Rows are points. A path goes straight from each point to the next, and from the last back to the first. The post is the endless flat space through its rows: a point in 2 columns, a line in 3, a plane in 4, and so on, so that a path can go around it. Count how often the path circles the post. Going back the other way cancels.

Post:
[[-18 -13]]
Path:
[[  8 -20]
 [-15 -43]
 [-20 -44]
 [  1 -71]
 [-43 -40]
 [-40  -9]
 [-22  52]
 [ 12  16]
 [ 29 -34]
 [ -4 -46]
 [-34 -31]
 [-43  -6]
 [-27  25]
 [ -3   4]]
Times around: 2

Post:
[[-28 -31   3  83 -11  65  -7   6]
 [-31   9  34   0 -17  26 -66  14]
 [  3 -17  27  28 -39  41  32 -14]
 [  8  39  18 -28  33 -39  46  54]
 [-32  -6 -17  33  -4 -10  -8 -27]
 [-45  -2  -2 -39 -57 -39  14  45]
 [-23   6 -36 -44  19  -6  -3  16]]
Path (15 x 8):
[[ 23  -6  14  48  -3  95   3 -34]
 [ 16 -12   0 -10 -33   8 -46  48]
 [-39 -49  24  33 -44 -51  -7   0]
 [-39  -2  37 -42 -29 -34  43   2]
 [-20 -10 -13 -52  20   1  -3  -8]
 [  8 -41  10 -41 -33 -30  10  -4]
 [-16 -10  -1 -30   0 -31  24 -23]
 [-75   3  19  -1 -21  16 -19   9]
 [  6  18  14  14  16  33  23 -40]
 [-51  12 -10  36 -33  11  38  22]
 [  0   5 -18  11  -1  19  18  44]
 [ 20   8  38   7 -13   3 -22  -5]
 [-36 -16  55  27 -17 -39 -18  69]
 [-45  -4  24  34  -4   7  57  48]
 [-47  32  22  16 -55  16  -3 -39]]
Times around: 2

Post, 13 rows:
[[-32  23  38   8  42  35  31 -24  -9 -22  13  14 -35 -10]
 [ 22   7 -61 -13   3 -42   8 -22 -18   5 -27  36 -23  31]
 [  6  44  57  -8  -7   6 -92   2  15  42 -22  -2   6 -52]
 [ 12   9 -59 -17 -19 -43 -18 -30  14 -35  44  -4 -35  31]
 [-31  23  11   9  95  39 -31 -28  -7  -7  15 -10  18  16]
 [ 18 -29 -30  40   1 -56 -15  12 -31  -6   4 -27   1   4]
 [ 42  39  60 -22  55 -18 -58  81  58  61   4 -11  11 -45]
 [-16  12 -42  16  63  13  -7 -28  26 -44  -4 -11  -7 -50]
 [ -3  17 -24 -24  -5 -15  15 -12  24 -13 -31 -49   1  29]
 [  1  -2 -55 -51   5 -43   2  -6 -68 -33   4 -17 -20  -1]
 [-26   9  22 -12  23   7  -6 -20   4  -5  26  28  58 -37]
 [ -4  18  10   5   8  66 -48  52 -15  46  14  12  31 -47]
 [ 12  31  84 -19  21  19 -89  76  49  -6 -25  31  22 -28]]
Path:
[[-24  25  -4 -38  32   4 -16 -33  35 -16   7   4  -6 -68]
 [-37  -1 -10   3  10 -32 -11  19  49   5  28 -23  11  -6]
 [  7  32 -13 -33  36 -38 -14   5 -10  -1 -17  27  -1  -1]
 [ 23  35  -4  16  70 -17 -13  18  45   3  42  41   0  -1]
 [ 17  23  19   7  11  11 -10  -7 -21  13 -46 -14  17 -16]
 [ 47  -4   9  11  43  18 -53  -4  11  30 -10  12 -62 -74]
 [-11  -5  18  -1  28 -17 -40 -50  -5   1 -43 -38 -24 -18]
 [-60   7  56  11  26  -4 -65 -16 -41  10  17 -40  18 -17]
 [-17  36  -8  10  16 -37 -22  40  19  14  37  54  -9 -24]
 [ 20  70   1   0  25   7 -17  11   9  21  12  -4  25  31]
 [ 17  29   4  16  -2  -4 -20 -22  14 -30  -3 -26  20 -58]
 [  4  26  -8  10  41  16 -59  -6  -8  -8  -9 -46   3 -39]
 [ 20  32   8 -43  -1  -6   5  35  -1  -1  16  -9  -2  -8]
 [ 38  15  50   1  53   6 -68   4 -26 -27  35  -4  17 -19]
 [-14 -12  37   0  -2  48 -11  -7  -4  -6 -17  14  -1 -34]]
Times around: 2

Post:
[[  8  -1 -29 -23   0   7   6  -2 -23  33 -14  -3  -7  24 -34  22   6 -13]
 [  7  56   6 -95  -6  13  10 -21 -18 -40 -15  64  -8  -9   1  -2  45 -23]
 [ 13   2  15  10   0 -10   2  79  -1 -28   6 -27 -29 -52   9 -32 -46 -26]
 [  0  -6  32  17 -19 -28 -19 -32  16  -5  22   6  10  20  -1   8  15 -10]
 [-16  12  28  22  30  33  19  16  37 -22 -14 -13 -45  35   1  57 -14   2]
 [ 13  -7  -1  21   1  -4 -15 -13 -30  22  -9  37  -1   5   0   9 -14 -22]
 [  1   8 -13   6 -23   3 -12 -13  -9  35 -24  -5   8  -7  26  11  11  11]
 [ 14 -13  18  23   3 -13   6  26  15  16 -11  11   5 -25  -3 -10   9 -12]
 [ 18  -8 -21 -42   7  17  -2 -13  19  16 -19  43   7 -21  15 -11 -65  39]
 [ -4 -17  -8  23 -20 -21  -3 -16  19  26   0  13 -23 -17   9  15  -8 -31]
 [  3  -4 -61  13  -2   4 -46  -7   1 -11 -31  18  -2   8  -4 -16  29  80]
 [  4 -11 -17  32  -3  35  -4 -20   8  29  18   1   4   2   2  -3  -5 -26]
 [-10 -32 -12   6  13  -8 -11 -12  21  -5   5  16  26 -11  30  13 -28 -16]
 [  6 -43   4  11 -18   8  -8 -36  18 -32 -30  20  20   5 -17  -8 -33  -4]
 [  5 -14  10  12  22 -11   7 -25  -9  12 -12  -7 -23  -2   6  -8   6  -6]
 [ -2   2 -26  19  20  21  12 -27 -26  11   7  13  -1 -75  -3  17 -11  62]
 [ -9  19  13 -27   7  10 -40 -15  25  11  -9  14  -1 -20  12  22   6 -26]]
Path (12 x 18):
[[-21 -11  -6  23 -33  25   6  21  11  26  -5   4  16   1  -2  30 -19 -19]
 [ 14   4   1  18  34  16   0 -51  -2  30 -19  11 -46   6  -7 -32  -7  22]
 [-30  -4 -14 -24   3  -8  10 -19  -7 -27 -13  15 -11  -3  -3 -18 -36   3]
 [ 14  -5  21 -22  15  12  13  27  -3  18 -23  24 -15 -37   7 -14 -16  47]
 [ -8 -12 -32 -18  -1  14 -39  11  28   0   7   0 -19   4   2  26 -28  15]
 [  0 -23  19 -18   9 -13  25  21  14  23 -22   0  -4  13  -8   1 -48  15]
 [-12  15  -1   7   9 -14  -1  -5 -28  11   1  24  39  23   1  -1  11  18]
 [ 21  35 -30  -2  -4   7  14  -2  34 -31 -12  27 -32   7  15   0  17 -13]
 [  4  -5 -27   8  20   4 -10   9  17 -10 -16   9 -17 -39  26  12 -18  14]
 [ 14  11  -7  11   3 -31  -7 -26 -30   9  -2   0 -29 -23  16  27 -22 -18]
 [  6  -7  -2  -1  -8  13 -10 -26  17  14  -5  -3 -11  -4  -8  16  -2  -9]
 [-15 -35  17 -11  13 -16   0  -8  13  20 -14 -34 -21   7   9  10  18  10]]
Times around: 1

Post:
[[-29 -14 -12  -4 -11 -14 -29 -17  52  42  54 -43  44 -20 -39  11 -14  -8]
 [ 15  24 -34  37  10  26   4  32 -33 -31   4 -19  -3 -54   8   5  17 -12]
 [  6 -55  -8 -54 -15 -25   9 -16  24 -37 -28   1 -23  21 -39  11 -12  15]
 [  9  40 -43  47 -29  27 -25 -30  -8  37 -66  16  21  30  25  -6  12  10]
 [-13 -33  17  39  15  12  31  -2  56  31  15 -18 -54  32  -2 -22 -25  27]
 [  8 -21 -30  -6 -22  21  12  -8  11  24  56  -2  -1  19 -20  43  17 -42]
 [ 42 -28 -95  31 -29  38  -8  22  39  22 -42  46 -23  26  45 -20  -4  -9]
 [ -3 -22  -6 -15  10  24  -7  45 -24  -6   7  -6  10 -46  17 -80  28  -3]
 [-42  29 -48  55 -42 -21 -16  14  33  20  -6  35  20   4  -4 -45 -20  35]
 [ 53  17 -38  33 -35 -18  -4 -33   1 -35 -33  62  26  -5  39 -35   8  25]
 [ 10  25  12   8 -46  36 -34   5   2 -53 -51  -9   6  37  58  -4   7  -8]
 [-19   6  12   0 -14 -17 -30  25  52  10  32   6  37 -26 -73  -9   1 -34]
 [ 35  24  -8 -31 -41   6   1  -1  19 -19 -54 -34   5  34  44  -5  44  16]
 [ -9  -4  -5 -16  -7  23  31 -32   3  11  12 -21 -27 -58  32 -42  10  -7]
 [-18  18 -21  16 -16   0  27   3  31   5 -30  16  75  -2   2  43 -57 -20]
 [-11 -38  10 -24   6  33  28  -5   6  -1  15  15 -23 -52 -12  16  -5  30]
 [ 20  17  30 -29   6 -28 -28  15 -45 -29 -22  17 -12 -21  26 -24  13   9]]
Path:
[[-30   0   9  12   3  17  21  16  -2 -62  -8  -8 -47 -30   1 -70  17  47]
 [ 24 -43  12 -53   5 -50  -7 -65   8  24 -22  39  23   9  -4 -73 -18  87]
 [ 27 -19 -31  27 -62  44 -27  36  66 -41  18   6  -1 -21 -40 -65  40  17]
 [ -1   6  26 -12 -20  33  -5  30 -28 -49 -15 -38 -72 -36  18  -6  36 -14]
 [ 25 -16  10  58 -18  13 -51 -19 -44  13   2   7 -29  21 -10  -1 -10  -9]
 [ 34 -31 -23  20 -41   5 -55   1  50 -54 -49   4 -10  25 -22  14   1 -26]
 [  5  22 -31  54  12  23  -7   0   4   9 -14  10  37  32 -11  23   9 -58]
 [ -6 -26 -20 -32  13   8  -3  -6 -22 -43 -27   5  33  24  14  12 -47  11]
 [  4  14 -42  52 -33  17   1  16 -11  53  -3  28  21  15  13 -63 -21  27]
 [ 31   8   0   1  -1  50  29  -9  44  25   2  -8  15 -90 -33  44  20 -37]
 [ 22 -21  41 -28 -30  -3  11 -49  18  -8 -17   5 -46 -15  16 -17  54  21]
 [ 23 -51  26 -21 -28  -3 -31   7  30  -9  -6 -23  12 -19  19 -24  21 -15]
 [  6  44   0  53 -16  43  39  40  -6 -27 -39 -16 -46 -19 -12 -11  46  -2]
 [-29 -23  -6 -24 -26 -17 -33 -35 -20 -67  17 -35 -18 -60 -17  -9  55  49]
 [ -1  -2  10  -3   2  27 -25   0   2  22 -14  61 -27  -2  18  -9  22 -40]
 [-39  44  20  37 -42  -3   7  18  33 -12  13 -13 -10 -31  15 -22  32 -15]]
Times around: 2

Post (17 x 18):
[[ 11 -45 -21  -1 -21 -13  22  13 -16   7   4 -14   3   8 -29  26   9  55]
 [ -5 -15  21  -8 -18  42 -24 -15 -13 -31  17  27  26 -16  34  12 -18  19]
 [-23 -45  -2  22 -34  -3  73 -14  16 -33  15  31  17  24  14 -12   3  62]
 [-40 -20  24   5 -61  41   3 -15  -1  -6  10  31   0  28 -12 -26 -20  21]
 [  5  -5 -39  35 -42 -12   8  18 -26   9 -42  12   2  33  26 -23  24  29]
 [ 10  30 -66  11  25 -13   3  -5 -38  43  -3 -12  15  41 -21 -11   9 -35]
 [ -2  35 -19  -3  40  27 -23  62  32  30  -3 -20 -43  25   0   1 -33  -7]
 [-42 -14 -38  29 -15 -40  -4  18 -55 -21   7 -11   2  11 -12 -41  11  48]
 [ -7  58 -12  25  31 -34 -39  10 -19  82   1  -9 -15  15   2   2 -11  -7]
 [-46 -54 -46  18 -40 -10  25  11   0 -10  26  18  20  34  25  20  34  26]
 [ -8  20  20  -7  31  13  15  64  30  37 -26 -11  15  -8 -34  27 -34 -60]
 [ 25  51   7  46  33  24 -29  52  13  60  18 -25  -7   5 -29  -7  -8 -65]
 [ -6  63  41 -53   6  45 -15  25  42  37  11 -31  -1 -62  11 -19  23 -24]
 [-20  46  31  13  44   6 -14  28  27  13 -11 -63   0  28 -25  31 -12 -54]
 [-40  -7 -11  18 -40  36  19  19  -5  -6  -5   7  61  24  15   5 -11  73]
 [ -5 -23 -32  12  39 -19  -2  36 -32  69  -6 -29 -10  47  14 -30  23  15]
 [-18 -15   6   1   0  15 -33   4  67 -11 -23  -6  30 -19 -10  -8  -3  10]]
Path:
[[-28  31 -44  42 -23   2  -1  24  38   6   1 -16 -54  -8 -24   2 -30  40]
 [ 10 -12  -6  50 -32  53 -11 -54 -77  36  43  74  54   2  -1 -15  31 -29]
 [-46   9   0  15  48 -55   4  48   5   3  49 -31  35 -25  20  59  47 -51]
 [  2 -37  15 -22 -14 -10  60  19  64   0 -20  17  47 -23 -15   7   6 -18]
 [-37   9 -10   6 -32 -15 -20  51 -27  41  -9 -28 -39  11 -29 -74   8  17]
 [ 34  17  29  42 -14  37  33  12   1  48 -30  -5  -8   8 -17 -29 -44  44]
 [-44  59 -11  -3  -7  56  -4   0 -48 -29  18 -15  27 -17  -9  27   9 -15]
 [-12  -2  -5 -18  59  12  41  21  39  17   1  26 -14  31 -22  45 -24  16]
 [-14  46 -15 -25  24  50 -37  92  64  86 -54 -18  32  44  43  35 -18  23]
 [-16   0  25 -43 -59  13   8  54  11  65  -6  -6   4 -22  -5  27  -2   4]
 [-28  62 -13  21  -5 -10 -83 -23 -48  42  17 -43  12 -16  24 -36   6 -57]
 [-16  -9  -5 -18 -32  -7 -38  68 -48   2 -25 -48 -22   0  72   8  -5  25]
 [-38 -17 -11  32 -53  17  43  58 -14  11 -12  22  39   7  35 -50  26 -31]
 [-12  -2 -14 -12 -53  48   9 -16  39  11 -21  -5  21  -6 -65 -41  26 -62]
 [ 10  45 -20 -14  -2  61  48   8 -17  33 -21 -24  17  22 -66 -17  34  -8]
 [-44 -33  38 -13  -9  53  57  34  34  37  35   8  -1  47 -14  38   9  34]
 [ -2  45 -30 -30   3  39  43  39 -45  12  17  -4  11 -20  22   9  19   3]
 [-59  34  38 -21 -22  -5  12 -15 -27  64 -43  71  13  33 -25  20 -34   6]
 [ 50 -23 -30 -62  37 -33 -21  17  -2  49  28 -32   5 -27  -3  47  52  -1]
 [ -5  75  -2  -9   3 -28 -30  30  33  13 -15 -43  24 -25  12  11 -33  28]
 [-14  58  11  -3  21  11  26 -16   3 -12 -16 -62 -15  21 -21 -41 -32 -19]
 [  4 -21 -27 -17  -5  35   1 -10 -28   8  14   6  29   0 -51  61 -40   7]
 [ -6 -17 -29  11   0  13  -2  20  25 -74 -42  32   5  14 -26  30 -32  47]
 [  3 -38   4  11  11   2  50  49  64  67 -79  13  67  53 -23  42  -9  33]
 [ 10  -6  -3   4 -16 -14 -76  21  19  21  -4 -16 -14   6  83 -11  34  23]
 [ 24 -30 -28  10 -21  39  -3  29   9  10 -60 -26  36  61   7  13 -29  10]
 [-72  18 -45  45 -19 -26 -17 -31 -24  -1  22  -7  55   0  11 -36  20   6]
 [ 43   7 -33  28   1 -13 -54   9 -20   5 -57   1 -20 -11  12  24   9  37]
 [-14  64 -45 -15  26  33   8 -19  16  32 -14 -30 -17  11  -9 -28  27 -51]]
Times around: 4

Post (17 x 18):
[[-19 -21 -14 -30 -18 -15  -4  -8  16 -31 -27  25  23 -23  11   0  -7  37]
 [ 20 -31 -67  -3 -23  66 -10   9  14  43  15 -24  73 -24 -33 -32 -12 -28]
 [ 29  -7 -19 -23 -26 -12  36 -18 -22 -44 -45 -10 -16  -3  10 -23 -10  36]
 [-40   4  40  -9  11 -21  17  -4  26   8  -3 -16  68 -16   9 -37  10 -21]
 [  8 -17 -31  51   9   2 -46  34  -8  -2  17  -8  16  19  23 -10 -16  10]
 [-15 -58  33 -21 -27   5 -14   6 -62  -5   5  -6  29 -36   3  19 -23 -30]
 [ 61  22  31  42   0  14  -3  -4   3  -2   1  18 -44  24   0 -25 -29   8]
 [ 12 -16  13  13 -17 -17 -19  19  -6   4  12 -36   4 -11  20   5  -3  44]
 [ 31 -15  -4  17 -13 -16  43  23   9  35 -30  -8 -15 -14  33  -4 -28  22]
 [ 17 -16 -11  35   6  27  32 -13 -10 -12 -20 -20  60  -9   7  32   5  24]
 [ -6   6 -20  25  14  44  -7   2  32 -23 -19 -28  14  35 -61 -13 -39  23]
 [-37  16 -15  33 -11  52  26  -8  15   8 -25   0  24  22  -8  11  11  -2]
 [-13  13  10 -26  -7 -65 -16 -17   0 -38  23  -4  -3 -13 -69 -29  -7 -32]
 [ 21 -25  -7 -25 -28   3  24  31  20 -24  13  -5 -47   3  17   8 -41  15]
 [ 13 -20  -8   7  14  20  -8 -24  36  24 -30 -21   3  24   2 -19   2 -30]
 [ 23  57  -3  43  41   4 -18  58   3  15  -3   2  43  -5 -48  -2  51 -31]
 [ 15  26  -7  -1   6  32  10 -34  -9   5 -40   3  -8  18  32  25 -30  -9]]
Path, 26 rows:
[[-19 -19  10 -20 -16  27 -18  25 -47  25   8 -25 -46  17   9  27 -36  26]
 [  8   1   8   3   0  26  29  -6 -35   4 -16 -27  42 -19  -5 -34 -48  -2]
 [  8  11  -8   3  -6  15 -34  39  56 -35  35  -7  63 -26 -15 -18 -23  73]
 [  3 -45   4   4  23 -24 -36  10 -61   8 -35 -52  42   8 -36  42 -15 -74]
 [ -4 -33  27 -16   5  23  -8   7  37  14  42 -15  17  55  31 -19 -35 -38]
 [-23   1 -40  25 -17   8  38 -14 -36 -36  26  13  41 -21 -45 -17   4  11]
 [ 10  19 -51   9  53 -14 -15  33  40   2  17 -31  75 -22  13 -16   4 -43]
 [ 88   2 -43   4 -17  -4 -24 -26   2  12 -30 -48  -3  -7  78 -17 -30  29]
 [ 29 -25 -42   8   2  18  16 -28  80   5 -32  -4  36  16 -23 -21  18 -22]
 [ 28 -31  32   0  12  22 -17 -10  53  18  59 -69  37  18 -36 -20   3 -17]
 [ 17  -2 -44  24  16 -32  -9  -4 -79  15 -47 -18  29 -17  23   5 -12  42]
 [ 32 -50  83   6  18 -27  36 -50  31 -22 -20 -61  31  -7   7 -86  55 -18]
 [ 25 -12  16  30  27  27 -44  43  12  20 -57 -34  46  -8 -21 -23 -54 -37]
 [ 41 -17  47 -22 -30 -49  31 -17 -17 -14 -19  -8  -4 -22   9   7   6   1]
 [ 41 -30 -38  -8   0  18 -23  -3 -39   3 -27 -21  -7  12  28  16 -33  29]
 [ -5  14 -45  18  24   1   6 -29  61  30  37   6  17   5   5  -3  53  -3]
 [ -5 -14 -10   9   5  34 -36  66 -17 -21  -9  -8  50 -25 -20  -7  10  20]
 [-10  16 -11  43  -7  13  -2 -14  50 -34 -29 -29  22  39   4 -95  -4 -26]
 [ -2 -41  50  50   4  -5  43 -11  27  27 -23  21  54  21 -18 -51  21 -53]
 [ 36 -17 -12  29   7   3  -7   8  -9  38  11 -21  -9  19  -6  19 -12 -13]
 [-15   3 -51   5 -34  40  43  11   2  10  15  16   2 -42   3  16 -35  58]
 [ -8 -36 -72 -42   2  17   2 -17  35  -8 -27 -13  11 -17 -43 -19  14  46]
 [ 28 -13  -4 -20 -24  -7  78  22 -32  15   6  -9 -23 -10 -65   8  19  -7]
 [  6 -16  13  51   1  -5  41 -10  35 -36 -38  17  67  29 -47 -53   6  28]
 [ -4  10 -38  34  -5   4  41  44  16   3 -13 -34   3  30  -9 -23 -32 -23]
 [-34  11  12  23  11  84   3 -10  32 -37  17   9  61  71  13 -23 -25  62]]
Times around: 4

Post (17 x 18):
[[ -6  -4  17  -4  21  -4  23 -14  27  14 -33  -5  21  15 -35   2   7 -19]
 [-11  -1  20 -34 -25  29   8 -26  -7 -16   3 -19  29  18   1  -2 -13 -16]
 [ 22 -10 -23   3   3  13 -28  10   5  10 -17  12   1 -12   3  15 -37  10]
 [ 29  -2  29 -15 -54  32  56  56 -13 -24  38   8   3 -83 -64  27  87  16]
 [  7  27  -5 -20 -13 -34  -3  43  26  46  20  -8  30 -27 -18 -34 -15 -22]
 [-14 -10  -4   2 -49  -4 -27 -17  -9 -23  33 -33 -31  37   6  33  -1  40]
 [-11  12   9  -8  33  25   8  14 -17 -41   0 -21   8  17  -3 -14  20  -6]
 [ 10  14  19 -38 -95 -20   7  79 -50   3  -7  24 -29  12  24  12  18  52]
 [-20   5   1  28   6  -3  12  15   3  18  -2  -3  23  13   0  -8 -24  28]
 [  7  25   6  -6 -27 -36 -39   0 -21   7   0   4  27  21  -8 -13 -38  21]
 [ 30  45   3  15 -29  23  23  11  -1   9 -10   6 -16 -17 -30  -2   4   6]
 [ 24 -23 -20  50 -43  -6  -4 -13  -7   1 -10 -12  -4  19  -2  -3 -25  35]
 [-12  -9  14  10 -15  12 -16  22  -3   5  -1 -15  -3  -7 -43  12 -17 -34]
 [ 15 -12  10  10 -13  -8  21 -21 -27  16  22 -20 -12  45  -8   4 -47  24]
 [-23  22 -13  -3 -17  -4  42  63 -18 -12   6 -16  21  10   1  30  15 -13]
 [ 34 -19   0  26 -15  19   8 -54  12  25  28  45  40  18 -25 -38  35  11]
 [ -2 -12 -20  -5 -29  25  10   2 -16  25 -24 -14   6 -13 -47   8 -12  14]]
Path (28 x 18):
[[ 21   2 -13  12 -38  16 -21 -15  15 -28  26  -5  64 -18   4 -39  51   9]
 [-10 -11 -28 -14   1 -43 -14  10 -15  63   6  -2  39  42  19 -47 -24  15]
 [-11  13   8  -6  -6   4  37  27 -40 -32  16 -25  -5 -28 -53  25  13 -33]
 [ 22   8  -8   4 -21   8  16   2  10  -7 -12  65   2  17  30 -10  17  25]
 [ 14  -8  23 -22 -32  52 -12  11 -37   7 -20  18  -7   3 -36  12 -41  13]
 [  9  -9   5   2 -67  17  41  49 -22  18  70  29  -9  19  -2  50   3 -17]
 [ 19   6 -15   6 -57  -8 -21   1   7 -37  29   2  22 -17 -28  25  22 -29]
 [ -8 -36 -17  21 -23 -15 -17  78 -38 -24 -18  -9 -37 -41   2  19 -14   1]
 [-20  41   4  10 -18   7  28  34   0   7  10 -32  13  -7  -1  16  24 -13]
 [-11 -33 -12  36  -1  29  23 -33   7  39  37  -8  50  81  36 -32 -28  -2]
 [ 18  29 -20  -4 -17  44  65  45  -8   4  -1 -27  18 -35 -34   8  -9   4]
 [ 31 -69  29 -17 -18  12  11 -19 -20  -9   5   8 -30  14 -29   7 -40  36]
 [-28  37   1  -5 -73 -21   3 -18 -37 -27   2  -1   4  25  11  24 -17  35]
 [ -4   0 -15 -37 -54 -10 -10 -25 -28   6   8  10  68  16  30 -21 -57 -19]
 [  5  16 -10 -38  -2 -14  13  40   7  10   9  34  45  -3  30  -6 -26  12]
 [ 26  21 -11  22  30  47  16 -53  32 -21 -21 -28 -17  32 -32  19 -19  47]
 [ 29  30  19  19  50  44  70 -27  36  12   7 -49 -49  35 -10  12   5  32]
 [-24  35 -17 -21 -74 -31 -37  54  18 -13  47 -56  17  -9  37  59   8  -3]
 [ 42   8 -15  50 -21  47  25  31  -6 -17  18  -5 -29 -13  -4   6  23  74]
 [-14  64   1 -33 -50  62   2 -12 -11 -19  14 -33 -43  12 -41  56 -12 -26]
 [-10 -48   5 -10 -40  40  10  -6  26 -28   8 -42  32  13  -3  -6  25  -4]
 [ 27 -42  19  21 -19  39  -8  23  10 -41 -30  11 -66  38  -9  26  11  17]
 [ 51  -8 -33  14 -46   8  47  39 -62  32  -5  22  -6 -28 -51 -30  -6  23]
 [ -6  32  -7   7 -44  22  25   6 -15   6 -14  12  -2  20  28  18 -24  -9]
 [ 38  46  13  12 -22  16   8 -18 -30  -9 -17 -24  22 -12 -22 -39  -6   1]
 [ 13 -47  -7  14 -10  20  15  41  -3  -8  42 -39 -21  12 -18   6  19 -43]
 [ 64 -46  -5  10 -42  15  19  53  19 -29 -18  -2 -52  13  14  34   8  -7]
 [ -8  14   9  52 -23  14  -8  23 -26  24   3   5  36  27 -34 -40 -48  60]]
Times around: 1
